Rows are points. The points of each table are mixes of a few directions, plus a little noise. How many directions does each table use, and how many do they share? Where both have some left over, give the other angles between the two spaces (their principal angles), to ten degrees, smallest first.
(in the rows, 128 means zero)

First (7 x 3):
[[141 124 130]
 [159 118 173]
 [118 133 160]
 [120 128  49]
 [118 133 165]
 [123 128  69]
 [117 133 150]]
Second (5 x 3):
[[121 111 129]
 [137 152 127]
 [131 134 128]
 [101  53 131]
 [150 190 126]]
Directions: first 2, second 1, shared 0; angles 90

First (9 x 6):
[[104 137 151 138 124 134]
 [ 59 153 191 158 117 143]
 [182 109  78 104 138 116]
 [171 113  88 109 136 119]
 [ 64 151 187 156 116 142]
 [177 111  82 106 137 117]
 [123 130 133 130 128 128]
 [167 114  92 111 135 119]
 [105 137 149 139 124 133]]
Second (9 x 6):
[[127 113 124 130 144 115]
 [132 205 150 119  44 195]
 [127 105 121 131 153 108]
 [127 113 124 130 144 115]
 [127 105 121 130 153 108]
 [125  87 116 133 173  92]
 [132 191 146 120  59 183]
 [128 131 129 128 125 130]
 [127 103 121 131 156 106]]
Directions: first 1, second 1, shared 0; angles 70

First, 7 rows:
[[118 127 114  89 144 138 142 110 143]
 [ 98 170 117 118 117 138 134 129 132]
 [154  93 164 163 123 184  98 122 129]
 [197  74 158 166 112 151 124 180  83]
 [105 141 105  84 146 119 145 107 149]
 [119 143 123 170  97  60 127 114  88]
 [104 147 114 106 155 106 127 135 172]]
Second:
[[118 134 141 121 140 134 170  98  78]
 [170 106 137 130 143 113 140 121 111]
 [197 136 124 146 142  83  97 132 139]
 [135 189 122 131 118 141 122 124 145]
 [121 148 132 121 121 159 150 122 128]
 [ 59  61 127 124 137  95 122 126  91]
 [ 97 122 112 123  94 171  95 174 205]]
Directions: first 5, second 4, shared 1; angles 30, 40, 80

First, 11 rows:
[[ 88  79  90 129 122 131 140 100 120 119 110 111]
 [145 138 129 133 156 121 114 139 121 128 159 158]
 [153 202 186 150  84 136 126 164 153 123 109 108]
 [139 147 136 149 143 123 115 145 123 120 152 151]
 [134 165 142 175 133 122 110 157 127 106 154 153]
 [113  90 106 103 130 131 139 103 124 138 115 116]
 [158 133 138  92 148 125 126 128 126 151 142 141]
 [107 103 121 103  94 139 150 104 138 136  82  84]
 [ 54  48  71 132  99 138 152  80 123 112  81  84]
 [126 174 155 172  97 132 123 155 140 107 120 120]
 [190 132 135  70 200 114 111 132 112 168 187 184]]
Second (10 x 12):
[[165 168 132 156 111 114  90 133 111 163 133 120]
 [ 85  74 139  71 106  97 170 153 110 137 139 149]
 [135 167 110 216 141 144  89 123 133  96 134 127]
 [119 124  80 178 116 121  96 106 104 136 118 111]
 [149 144 126 106 120 110 120 136 111 156 129 131]
 [157 141 139 115 120 166 125  87 161 145  83  72]
 [143 178 113 141 142 144 124 131 140  97 107 124]
 [116 133 123  54 183 146 184 146 154  67 123 166]
 [ 96  90 175 130 109 127 152 146 143 121 148 135]
 [114  62 144 111 132 111 131 121 114 162 166 144]]
Directions: first 3, second 6, shared 3

First (11 x 20):
[[118 129 110 127 120 141 141 104 131 138 134 127 187 161 131 124 128 103
  161  98]
 [110 143 137  90 134 145 144 116 133 138 124 127 107 138 124 122 150 140
  158 103]
 [124 141 166  84 156 182 119 122 128 147 114 111  68 132  96 130 154 166
  174 135]
 [154 112  99 168 132 161 117 102 142 142 153 123 161 130 125 148 105  93
   99 142]
 [103 125 158 142 150 116 109 179 112 122 136 144  91 120 136 118 133 159
  124 146]
 [127 122 120 143 145 165 121 116 137 146 149 128 136 139 125 137 124 118
  128 128]
 [119 138 124 106 140 142 140 119 144 136 138 133  69 110 137 131 141 140
  101 118]
 [144 127 124 126 126 138 127 114 132 131 125 119 123 122 119 135 127 123
  120 135]
 [134 127 130 129  59   7 142 157  89  73  71 125 231 140 139 100 114 115
  166 123]
 [106 122 119 160 124  73 130 167 125 110 147 158 117 110 167 117 118 127
   73 129]
 [169 123 123 133 121 141 118 110 134 128 119 112 119 108 110 146 118 120
  104 155]]
Second (9 x 20):
[[141 112 150 121 129 141 114 135 116 129 122 121 131 143  93 136 130 127
  144 140]
 [113 118 154 118 133 126 126 147 123 135 137 139  99 130 118 119 137 139
  121 123]
 [131 166  40 162 126 112 124  97 140 104 135 107 221 118 208 152  85  85
  139 123]
 [135 100 125 121 127 172 132 121 151 177 128 134  55 128  77 120 152 169
   88 137]
 [137 146 161 114 117 120 152 104 124 115 110 125 143 126 128 111 139 120
  158 115]
 [141 152  62 157 122  97 137 118 141  99 119 128 151 107 177 142 115 120
  104 138]
 [102 126 127 124 139 151 109 127 125 151 156 117 162 143 142 130 108 108
  150 110]
 [146 112 120 136 128 121 121 147 126 118 117 134 101 126 105 141 135 144
  104 153]
 [107 121 213  98 131 112 138 156 107 123 129 147  89 133 105 101 152 140
  144 112]]
Directions: first 5, second 5, shared 1; angles 30, 40, 40, 40

First:
[[151 107 133 161 145 126 147 113 126 114  91 117 115 117 129 118 107 133
  158 139 136 129 117 132 144 143 119 108 110 103 148 127]
 [ 98  99 113 145 184 147 170  91 152 162  98 133 129  84 108 128 168 149
  142 128 109 109 129 146 180 104 139 115  83 103 130 119]
 [167 178 148  96  78 107  53 198 134 112 167 156 160 148 139 149 118  81
   66 122 137 124 119 126  69 103 140 124 180 184  92 155]
 [ 97  19 113 178 187 142 168  48 166 154  91 117  86  77 124 196 126 167
  170 148 155 181 125 118 142 149 124 162  87  82 169 118]
 [106 175 154 116  80 140 125 177 134 153 150 136 146 129 136  81 130 133
  109 109 136  94 171 141 132 111 152 101 161 118 112 114]
 [127 124 122 112 155 130 132 113 112 105 128 122 124 139 121 136 140 124
  132 134 107 135 112 124 122 137 115 137 114 144 127 139]
 [111 182 167  91  79 139 114 180 104 107 166 123 135 166 143  85 117 126
  112 117 128 115 164 128  95 143 134 115 172 141 114 129]
 [128 204 103  69  54 104  83 168  89 126 199 131 151 194 136 107 128 104
   89 104 115 122 134 108 102 125 123 166 174 178 101 121]
 [129  74 133 150 200 142 160  84 136 107  84 119 108 100 117 151 137 140
  158 149 116 142 107 135 139 141 116 119  85 112 146 142]
 [165 118  93 162 118 101 127 109 128 141 106 126 127 123 126 130 108 121
  143 129 141 129 103 122 156 124 118 133 115 115 142 115]]
Second:
[[130 148 128 141 139 105 117 144  78 137  69 123 120 111 172  97  93  81
  116 113 116 126 183 112  75 101 133 118 118 160 155 136]
 [194 184 138 113 108 120 108 169 127  84 143 137 163 160 102  94 136 111
  118 135 111  82  70 153 159 126 118  82 140 139  92 142]
 [165 174 107 114 146 107 110 145 101 118 107 140 155 133 124 104 143  84
  105 121  89  94 108 135 133  91 124 108 110 171 109 143]
 [103  71 131 120 124 159 144  93 196 127 190 129 119 133  88 194 161 191
  146 148 157 159  83 136 167 168 124 161 138  86 113 118]
 [ 79  69 163 140  84 171 162 104 188 135 190 113  98 137 111 160 124 215
  170 144 190 165 130 130 158 197 130 151 163  46 137  97]
 [182 155 133 121 140 112  99 154 118  92 114 140 149 136 123 127 127  90
  109 136 110 110  92 137 115 112 121 102 126 163 109 155]
 [124 153 102 124 145 112 127 127  98 147 104 131 138 121 137 105 136 100
  116 112 100 110 145 123 127  95 131 128 108 155 130 127]
 [133 110 136 138 148 119 112 128 117 121 100 129 117 111 150 150 108 103
  119 133 131 149 143 117  81 121 128 132 125 149 143 145]
 [ 70 111 115 147 140 122 147 107  91 179  86 115  99  99 172 111 102 120
  134 107 131 149 213 101  89 113 141 155 114 130 172 110]
 [162 172 120 112 115 123 123 149 125 111 144 136 156 151 104  98 147 121
  121 126 108  88  89 146 167 119 122 102 128 135  99 131]
 [ 65  62 136 140 117 158 159  87 169 158 160 116  96 116 126 170 130 188
  156 134 169 173 152 118 135 167 134 170 139  75 149 102]]
Directions: first 6, second 4, shared 3; angles 90
